Each point is reached from the start by the listed moves, each made once or not at all, plus a little noise. Is the number of moves made odd or even? Then give how often each move was made.

Moves:
(1): [-0.60 -0.13 -0.47 -0.38]
(2): [ 0.06 -0.17 -0.65 -0.11]
(3): [ 0.18 -0.48  0.51 -0.04]
Start: [ 0.14  0.30  0.49 -0.08]
Points:
[ 0.19  0.15 -0.15 -0.18] -> odd (0, 1, 0)
[-0.29 -0.29  0.54 -0.52] -> even (1, 0, 1)
[ 0.32 -0.18  1.00 -0.13] -> odd (0, 0, 1)

Moves:
(1): [-0.11 -0.04 -0.37  0.24  0.53  0.06  0.18 -0.36 -0.04  0.09  0.17  0.08]
(2): [ 0.04  0.00 -0.57  0.06 -0.19  0.31  0.04 -0.14  0.08  0.07  0.34 -0.17]
(3): [ 0.10  0.38  0.00  0.10  0.13  0.31 -0.10 -0.13 -0.23 -0.08  0.08 -0.07]
(4): [ 0.11 -0.22  0.18  0.26  0.45 -0.17 -0.14 -0.29 -0.37  0.15 -0.38 -0.44]
(5): [-0.31  0.10  0.22 -0.11  0.03  0.22  0.23 -0.15 -0.23 -0.07 -0.39  0.05]
(6): [-0.01 -0.08  0.00  0.16  0.22 -0.14 -0.24 -0.02 -0.03 -0.33  0.02  0.04]
(7): [-0.42 -0.09  0.03 -0.02  0.12  0.30 -0.17  0.37  0.03  0.05  0.06  0.12]
(8): [-0.43  0.06 -0.45 -0.01  0.06  0.01  0.06  0.31  0.10  0.29  0.02  0.05]
(9): [ 0.08 -0.22 -0.20  0.10 -0.26  0.36 -0.08 -0.15  0.51 -0.21 -0.51 -0.03]
(10): [ 0.20 -0.05 -0.12  0.04 -0.09  0.24 -0.33  0.04 -0.10 -0.07 -0.10  0.05]
(11): [-0.03 -0.10 -0.11  0.25 -0.17 -0.05 -0.15 -0.09 -0.10  0.37 -0.08 -0.21]
Start: [-0.22  0.05  0.10  0.05 -0.19 -0.07 -0.19  0.12 -0.31  0.12  0.17 -0.07]
Points:
[-0.68  0.04 -1.30  0.57 -0.60  1.43 -0.91  0.34 -0.04  0.52 -0.06 -0.33] -> odd (0, 1, 1, 0, 0, 0, 1, 1, 1, 1, 1)
[-0.57  0.23 -0.06  0.48  0.63  0.42 -0.70 -0.12 -1.17  0.00 -0.60 -0.39] -> even (0, 0, 1, 1, 1, 1, 0, 1, 0, 1, 0)
[-0.69 -0.15 -0.92  0.36  0.11  0.36 -0.05 -0.08  0.26  0.27 -0.16  0.01] -> odd (1, 0, 0, 0, 0, 0, 0, 1, 1, 0, 0)
[-0.69  0.31  0.22  0.22  0.20  0.86 -0.82  0.23 -0.87 -0.39 -0.17  0.15] -> odd (0, 0, 1, 0, 1, 1, 1, 0, 0, 1, 0)
[-0.97 -0.29 -0.91  0.56 -0.14  1.12 -0.13 -0.39 -0.07  0.45 -0.25 -0.22] -> even (1, 1, 0, 0, 1, 0, 1, 0, 1, 0, 1)
[-1.07 -0.05 -0.67  0.58  0.38  1.12 -0.60 -0.09 -0.45 -0.02 -0.59 -0.54] -> even (0, 1, 1, 1, 1, 1, 1, 1, 1, 0, 0)
[-0.35 -0.41 -0.38  0.61 -0.34  0.59 -0.29 -0.68 -0.44  0.43 -0.88 -0.87] -> odd (0, 1, 0, 1, 1, 0, 0, 0, 1, 0, 1)
